Rows are points. Each copy is the shape, with its points in the same order, turned, moved and blurred by noise. Is it also mirrored, or only turned?

Shape, 5 rows:
[[ 2.7  0.8]
 [-1.1 -1.2]
 [-0.7 -3.7]
 [-5.1  1.2]
 [ 5.7  0.2]]
Copy 1:
[[ 2.5 -2.5]
 [-1.4 -0.7]
 [-2.9 -2.3]
 [-1.4  3.9]
 [ 3.7 -5.6]]
Copy 1 is: only turned
Copy 2, 5 rows:
[[ 2.2  2.9]
 [-0.6  0.2]
 [-3.0  1.4]
 [ 0.4 -4.6]
 [ 2.8  6.0]]
Copy 2 is: mirrored
Copy 3 (5 x 2):
[[ 1.9  2.2]
 [-0.1 -1.5]
 [ 1.7 -3.3]
 [-4.8 -1.8]
 [ 4.9  3.5]]
Copy 3 is: only turned
Copy 4:
[[ 3.0  1.1]
 [-0.2 -1.9]
 [ 0.9 -4.0]
 [-4.6 -0.2]
 [ 6.2  1.0]]
Copy 4 is: only turned

Shape, 7 rows:
[[-1.6  0.4 -3.4  3.8]
 [ 0.5 -1.8 -1.8  2.7]
 [-0.1  3.5  4.5  1.6]
 [-6.7 -0.2  3.9 -3.7]
 [-2.3  2.0 -2.5  4.0]
 [ 2.1 -0.2 -4.3  1.3]
 [ 0.3 -5.3 -0.4  1.4]]
Copy 1:
[[-2.6  3.3  0.5 -2.3]
 [ 0.8  1.4  2.5 -2.7]
 [-3.4 -1.4  2.2  4.4]
 [-4.0 -7.3 -3.9  0.3]
 [-3.5  3.0  0.2 -1.9]
 [ 2.2  3.6  0.5 -2.0]
 [ 1.6 -2.4  2.5 -4.2]]
Copy 1 is: mirrored
Copy 2:
[[-2.3  2.6 -2.9  2.9]
 [ 1.2  1.7 -2.9  2.4]
 [ 1.2  5.3  3.8 -0.5]
 [-0.9  1.7  0.7 -7.8]
 [-2.9  3.8 -1.8  2.5]
 [-0.2 -0.9 -1.8  4.4]
 [ 4.0  0.5 -4.8  0.3]]
Copy 2 is: mirrored
Copy 3, 7 rows:
[[-4.3  0.4 -2.2  2.5]
 [-1.5 -1.6 -0.6  3.3]
 [ 2.3  4.7 -0.5  1.4]
 [-1.5  4.9  4.7 -4.4]
 [-4.0  1.4 -2.4  3.0]
 [-1.7 -3.7 -2.7  2.0]
 [-1.7 -2.8  4.2  3.0]]
Copy 3 is: only turned
Copy 4:
[[-3.4 -1.4  0.7  4.5]
 [-2.8  0.0  2.6  1.7]
 [ 4.6 -3.0  1.7  0.1]
 [-0.8 -7.1 -2.4 -5.0]
 [-1.7 -2.2  0.2  4.7]
 [-2.9  3.0  1.0  2.9]
 [-4.8 -0.4  4.8 -1.2]]
Copy 4 is: mirrored

Shape, 12 rows:
[[ 2.7 -1.9 -0.3 -0.8  3.4  0.8  1.3  1.9]
 [-1.0 -2.2 -2.9 -4.5 -0.8 -0.9  0.4  1.4]
 [ 3.2 -2.7  2.1 -1.0 -3.7  3.5 -0.1 -0.9]
 [-2.2 -1.9 -6.6 -0.3 -1.6 -0.6 -1.5  0.6]
 [-1.8  0.6  0.8  3.1  1.7  0.5 -0.7 -0.5]
 [ 5.3  2.9 -2.9  2.7  3.4 -0.9  0.5  0.0]
 [ 8.6 -2.9 -0.7 -0.3 -3.4  1.2  8.6 -0.9]
 [ 2.1 -2.3 -0.4 -0.6 -1.9  4.8  2.0  9.1]
 [-2.1 -2.4 -1.1 -1.3  2.3 -0.7  2.6  4.6]
 [-1.6 -3.9 -1.8  1.6 -3.5  3.4 -0.1  3.1]
 [-0.2  4.5  2.3  2.4 -0.9  4.4 -1.4 -0.6]
 [ 0.1  0.6  0.0 -2.9  2.6 -8.0 -1.9  3.4]]
Copy 1, 12 rows:
[[ 2.6 -3.4  2.2 -2.6  0.9  2.5  1.6  2.1]
 [-1.1  0.0 -1.6 -4.6  0.8 -0.3 -1.1 -0.3]
 [ 5.1 -0.5  0.9 -2.5 -3.4  0.0  4.3 -2.8]
 [-2.5  1.1 -4.5 -1.9 -0.7  2.5 -0.9 -0.6]
 [ 0.2  1.2  2.4  2.0  0.7  3.2  0.6 -1.2]
 [ 5.0 -0.8 -2.6  1.5  3.4  3.1  0.7  5.2]
 [ 5.3  0.5 -2.4 -4.4 -1.8 -2.5 10.1  5.4]
 [ 1.6 -2.4  2.8 -6.3 -7.0  4.2  1.4  2.7]
 [-2.8 -1.4  3.5 -3.5  0.2  1.5  0.4  3.5]
 [-1.9  0.6 -0.1 -1.5 -4.7  3.3  2.2 -1.9]
 [ 5.6  3.7  3.4  1.6 -0.6  3.6  0.7 -2.0]
 [-0.5 -3.0  1.1 -0.5  2.5 -3.6 -5.6  3.3]]
Copy 1 is: only turned
Copy 2:
[[ 0.1 -2.3 -0.9 -2.1  0.0 -0.3  1.8  2.6]
 [ 1.5 -4.3 -0.7 -1.6  2.2  1.1 -4.3  0.3]
 [-1.5 -0.7  0.5  0.0 -4.4  4.1 -1.5 -0.5]
 [ 0.6 -5.0 -5.2  1.2  2.2 -0.2 -3.8 -2.7]
 [-0.4  0.3 -0.5  2.5  1.6 -1.4  2.0 -2.4]
 [ 2.0  1.8 -6.1 -2.4 -0.4 -1.6  3.3  0.7]
 [ 6.2 -2.9 -1.8 -1.5 -8.0  5.6  1.9  3.1]
 [-2.3 -3.2 -1.9  3.4  0.0  4.5 -0.7  7.7]
 [ 1.5 -4.5  0.4  1.3  3.4 -0.7 -0.5  3.3]
 [-1.9 -4.8 -2.0  4.8 -0.7  2.4 -2.0  0.0]
 [-2.1  4.4 -1.6  2.5  1.3  3.2  1.9 -2.2]
 [ 3.1  0.8 -0.4 -2.2  3.2 -6.3 -4.7  2.9]]
Copy 2 is: mirrored
Copy 3 (12 x 8):
[[ 0.7 -2.1 -0.2  1.1  3.5 -3.1  0.6 -1.0]
 [-4.7  1.6 -0.5 -0.4  0.6  0.2  1.5 -1.4]
 [ 0.3 -2.6  2.8  3.0 -2.2  0.6 -0.4 -4.9]
 [-3.9  2.7 -5.3  3.0 -1.2  1.8  1.0  0.4]
 [ 0.7 -1.6 -1.3  1.0  0.3  2.3 -1.6  2.0]
 [ 5.4  1.8 -4.9  0.4  1.7 -1.9 -0.5 -0.5]
 [ 5.7  0.2  1.7  2.4 -1.7 -2.5  8.0 -7.2]
 [-1.8  1.3  3.4  8.9  5.7 -0.7  2.0 -2.5]
 [-3.0  0.4  0.2  2.4  3.7 -0.9  3.2  2.0]
 [-2.6 -0.5  0.0  7.3 -0.3  2.5  1.1 -0.7]
 [ 3.9 -1.1  0.8  2.0  2.0  6.0 -3.7 -0.8]
 [-1.6  3.5  0.3 -3.1  1.0 -5.1 -0.7  5.6]]
Copy 3 is: mirrored
Copy 4 (12 x 8):
[[ 3.2 -1.4 -1.8  1.0 -1.1  2.2  3.8  0.1]
 [-1.0 -4.2 -2.5 -3.8 -1.4 -0.6  5.0  0.5]
 [-0.8 -0.3  2.0 -2.5 -4.8  3.8  2.2 -3.6]
 [-3.7 -6.2 -4.4 -0.4 -2.7 -1.1  1.8 -0.7]
 [-0.9 -2.2  0.1  1.7  1.7  1.0 -1.8  0.3]
 [ 1.8  1.0 -2.3  5.8 -2.9 -2.5  1.9 -0.6]
 [-2.2  2.4  1.2  3.0 -6.2  4.6 10.8 -2.5]
 [ 0.9 -2.0 -2.0 -1.0 -7.5  6.4  2.7  5.2]
 [ 0.1 -4.4 -2.1 -0.7  0.3  2.0  4.4  4.2]
 [-2.8 -5.1 -1.6 -1.3 -3.9  4.6  0.9  0.4]
 [-2.3  2.6  1.1  0.2 -1.6  1.1 -3.7  0.3]
 [ 3.8 -5.7  1.9 -0.3  0.4 -5.7  4.3  3.7]]
Copy 4 is: only turned
